Each row is a point. Two turns around zero, p and q, are shown by what they do to some points. Write where each new point lands after one turn and then the other. Backwards means that the second turn is done in reverse. Each puzzle has new turns, and all numbers are rounded.
In the rows, zero is written as 128.

Turn p:
[108 183 118] -> [143 140 184]
[133 131 112] -> [141 118 131]
[148 108 147] -> [104 117 107]
[122  89 135] -> [124 139  90]
Turn q:
[116 129 101] -> [148 113 112]
[107  93 150] -> [137 119 173]
[114 181 114] -> [103 100  86]
[157 102 142] -> [133 164 148]
[146 135 133] -> [118 144 122]
Where do these land?
p, then q: [ 96 146 138] -> [ 91 124 119]
p, then q: [144 141  95] -> [136 161 148]
q, then p backwards: [123 147 173] -> [145 148 169]
q, then p backwards: [138  79 118] -> [ 94 150  97]
q, then p: [139 127 115] -> [135 115 136]

Turn p:
[ 95 147 139 161] -> [137 152  83 131]
[139 136 124  93] -> [119 134 160 111]
[126 130 148 149] -> [116 127 102 134]
[165 122  91 152] -> [137 118 149 180]
[115 105 139  85] -> [131 109 144  83]
Turn q:
[ 97 126 101 105] -> [168 118 110 113]
[177 133 157 122] -> [104 163 163 144]
[107 153 104 144] -> [137 113  92 146]
[108  94  92 142] -> [147  77 131 120]
[143 134 164 145] -> [ 89 144 133 129]
[137 128 151 110] -> [123 153 139 116]
Where do these land?
p, then q: [109 141 102 100] -> [121 170 136 137]
q, then p: [125 120 118  65] -> [ 76 138 164 137]
q, then p: [147 149 150 150] -> [148 151  99 126]
p, then q: [161 110 123 160] -> [103  85 131 125]
p, then q backwards: [103 106 123  98] -> [107  95 123 106]
p, then q backwards: [136 123 136 164] -> [124 154 114 152]
q, then p: [116 147 143 159] -> [168 137 121 126]

Turn p:
[117 143 107 167] -> [155 109  97 112]
[100 105 151 119] -> [ 90 131 133 107]
[136 164 155  90] -> [140 139 185 124]
[128 111 136 148] -> [120 141 106 120]
[158 117  91 116] -> [134 120 119 176]
Turn q:
[105 109  93 120] -> [137 120 104  90]
[173 108 114 122] -> [174 129 118 149]
[ 77 163 129 104] -> [ 89 153 146  84]
[123 117 149 138] -> [119 107 139 136]
[126 129 133 118] -> [130 130 138 123]
[163 140 150 165] -> [119 126 124 184]
Where do these land?
p, then q: [137  88  71  99] -> [101  77  79 129]
p, then q: [137 133 146 154] -> [138 160 128 128]
p, then q backwards: [124 142 133 118] -> [126 123 139 114]
p, then q backwards: [105 117 111 132] -> [111 113 127 149]
p, then q backwards: [135 172 148 158] -> [138 112 101  81]
p, then q: [151 130 156 148] -> [124 168 130 136]
p, then q: [108 115 132  86] -> [101  97 149 115]

Turn p:
[149  89 120 166 155  98] -> [128 133  94 129 185 102]
[ 71 155 127  77 100 144] -> [129 154 159 114  52 134]
[119 132 154 103  93 138] -> [139 128 136 156  87 134]
[114 134 120 137 108 137] -> [109 142 130 135 117 140]
[144 131 136 167 155 128] -> [105 101 117 125 161 119]
[163 136 111 141 133 107] -> [135 127 142 132 172 135]
[119 128 119  94 114 166] -> [142 131 124 116  90 162]
[145 120 138 139 167 106] -> [137 107 122 116 161  99]
Turn q:
[112 136  88  75 111 154] -> [103 168 138 108  96 172]
[135  99 132 113 105 118] -> [150 127 145  97 130 135]
[135 109 146 109 142 148] -> [109 130 122  97 146 123]
[135 138 108 184 142 131] -> [138  95  93 166 122 130]
[ 90 106 121 108 118 110] -> [145 154 150 125 150 157]
[164 168 155 150 160 101] -> [106  91 140 161 126  75]
[126 141 147 157 119 134] -> [143 130 108 142 127 102]
Where do these land?
p, then q backwards: [139 124 103 121 155 151] -> [133  87 121 122 124 145]
p, then q: [152 132 163 102 114 139] -> [158 100 107 103 124 120]
p, then q backwards: [135 125 130 105 134 119] -> [129 119 134 135 108 116]
p, then q: [ 58 138 112 115 145 141] -> [139 185 171 123 103 129]
p, then q backwards: [113 128 174 156  99 115] -> [134 183 131 147 152 119]
p, then q: [154 183 117 128 125  99] -> [115 130 120 117 174  81]
q, then p: [122  92 107 166  98 129] -> [152 118 111 128 156 176]
p, then q: [151 101 119 132 153 131] -> [101 104 133 123 126 153]
